Rows are points. Two turns around zero, p and q, are shown by what they do to some points. Where does a point land after both, in the order given? Backwards means that the second turn is done in reverse. Each puzzle has new turns, and all numbers are rounded.

Turn p:
[-28  -9  17] -> [-26 -11 -19]
[ 25 -21 -12] -> [ 27 -19  11]
[-31 -35   6] -> [-13 -31 -33]
[  5  17 -32] -> [26 25 -6]
[ 1 38 25] -> [-29  28  22]
[28 10 -4] -> [15  7 25]
Turn q:
[ 22 -12 -26] -> [34 -8 -7]
[ 24 -13  21] -> [11  0 33]
[-32  26  16] -> [-40  16 -10]
[  5 -31 -25] -> [ 24 -31  -8]
[-19  29  13] -> [-28  23  -8]
Where do these land?
p, then q: [-20  -9  20] -> [-12 -22 -16]
p, then q: [14 21 38] -> [-44   2  12]
q, then p backwards: [ 4 15 -5] -> [ -6  11 -10]
q, then p backwards: [ 15  26 -26] -> [-12  13 -36]
p, then q: [-26 -12 -37] -> [ 39   3 -26]
q, then p backwards: [ 13 -40  10] -> [ 34 -25  11]

Turn p:
[11 49  9 30] -> [-19  48  29  -2]
[-15   1  45 -27] -> [  3 -23  19 -46]
[  7 -14 -46  -5] -> [  6   3 -40  27]
[-10  -8   2 -16] -> [  0 -15  -9 -11]
[ 36  -1 -28  32] -> [16 30  0 44]
[-24 -12  18   2] -> [-14 -26  12  -7]
[ -4 -15   0 -15] -> [  8 -17 -10  -5]
Turn q:
[ 11 -34  12 -26] -> [  0 -19  26 -32]
[-33   4 -13  15] -> [ -3 -19 -22  25]
[ 55 -11 -17 -17] -> [  4  27  -1 -55]
[-10  18  13  28] -> [15 10 -2 33]
[-23  24   5   0] -> [-17   2  -1  29]
Where do these land?
p, then q: [ -3  -1   2 -17] -> [ -9  -3  -1 -14]
q, then p: [28 31 43 -4] -> [-14  28  42 -30]
p, then q: [-19  17 -20   7] -> [-13 -12 -19  21]
p, then q: [ -1 -24 -28 -14] -> [ 14  -5 -31 -19]
p, then q backwards: [ -6 -15 -46  18] -> [-34  31 -14  19]
p, then q backwards: [ 0 -9 49 10] -> [  4 -29  37 -19]

Turn p:
[ -6  13 -36 -21] -> [-22  10  -3 -37]
[42 12 21  0] -> [47  8 -6 -3]
[-17   6   7  15] -> [-11   5  -8  19]
[  3  15 -55   6] -> [-24  -4 -34 -40]
[  0   0  22 -29] -> [11 16 31  1]
[-15 -39  16  38] -> [ -7 -40  -1  42]
[-7 -6 26 -9] -> [ 6  6 21 18]
Turn q:
[-28 -18  -8   2] -> [-31   9  -4  10]
[-2 -9 12 26] -> [ -5 -21   2  21]
[-3 -3 15  8] -> [ -3 -10  11   8]
[  9  38  26 -55] -> [ 30  28  45 -39]
[ -4   4 -25  33] -> [  4   0 -30  29]
[  0 -19 -11  32] -> [-12 -20 -23  21]
[ 28   6  -9 -46] -> [ 17  13  -1 -51]
Where do these land?
q, then p backwards: [13 16 -4 -7] -> [19  8  5 -5]
p, then q: [-24 -28  -8  63] -> [-47 -12 -44  33]
q, then p: [ 17  -8 -16  -7] -> [ -7  -2   6 -24]
q, then p backwards: [ -8  -4  14 -32] -> [ -7   1 -11 -34]
q, then p: [  3   0  51 -19] -> [24  4 38 30]
q, then p: [  1   3 -31  29] -> [-13 -17 -33 -16]
p, then q: [ -3  22  -6 -26] -> [17 22 20 -6]

Turn p:
[-13  23  19  -5 -13   4] -> [ 18  18  -8 -18 -10 -12]
[ 18 -39 -15   8  10 -12] -> [-23 -13  13  34  17   9]
[-24  24 -23  14   0  -8] -> [  0   4 -30 -21   5  24]
[-1 32  3 24 11 -7] -> [  4  16   5 -30   6  24]
[ -2 -24  39  -9 -21  53] -> [-15  13  13   9 -49 -48]
[ 12   3  13 -13 -30 -20] -> [33 16  1 21  2 -6]
[  1 -42   0   9  44 -41] -> [-33  -9  17  16  61  -2]
[  9  23 -36 -29  -1  30] -> [ 18 -45 -12 -12 -31  10]
Turn q:
[ -9 -20 -10  45  13 -15] -> [-23 -34 -19  22 -12 -18]
[-15  -5   4 -24  15  21] -> [-20  21   0 -10  15  19]
[54 60 -2  6 20 12] -> [ 58 -12   6  19  57   1]
[-22 -11  24 -12 -10 -21] -> [-19  13  27  -5 -22 -10]
[-22  -2 -11 -15 -13 -41] -> [ -1  21  12  22 -40  -2]
[ 42 -20  -9   3 -12  18] -> [ 22  -3 -33 -28   9 -18]
[-28  -2   5  -3 -13  26] -> [-17  -6   7 -21  -7  28]
Where do these land?
p, then q backwards: [ 14   7  16  42 -19  15] -> [-31  -1  -3 -39 -12 -13]
q, then p: [-31  29 -28 -25  46 -20] -> [-31  32   5 -45 -27  31]
q, then p: [ 33 -14  25 -50   4  -7] -> [ 48  -7  11 -36  26   7]
q, then p backwards: [-16   4   9  15 -18  18] -> [ 11  13 -16   2  21  15]
q, then p: [ -1  -7 -21   7   4  18] -> [-13 -20 -12   3 -10   8]
p, then q: [ 26 -37 -20  19  16  19] -> [-42 -28  12 -20 -15   8]
q, then p backwards: [-29   2   0  -4  16 -21] -> [ 14 -28   1  20  -9   8]
p, then q backwards: [  4  16  20  -4 -49 -21] -> [ 27  16 -28 -34  -7 -24]
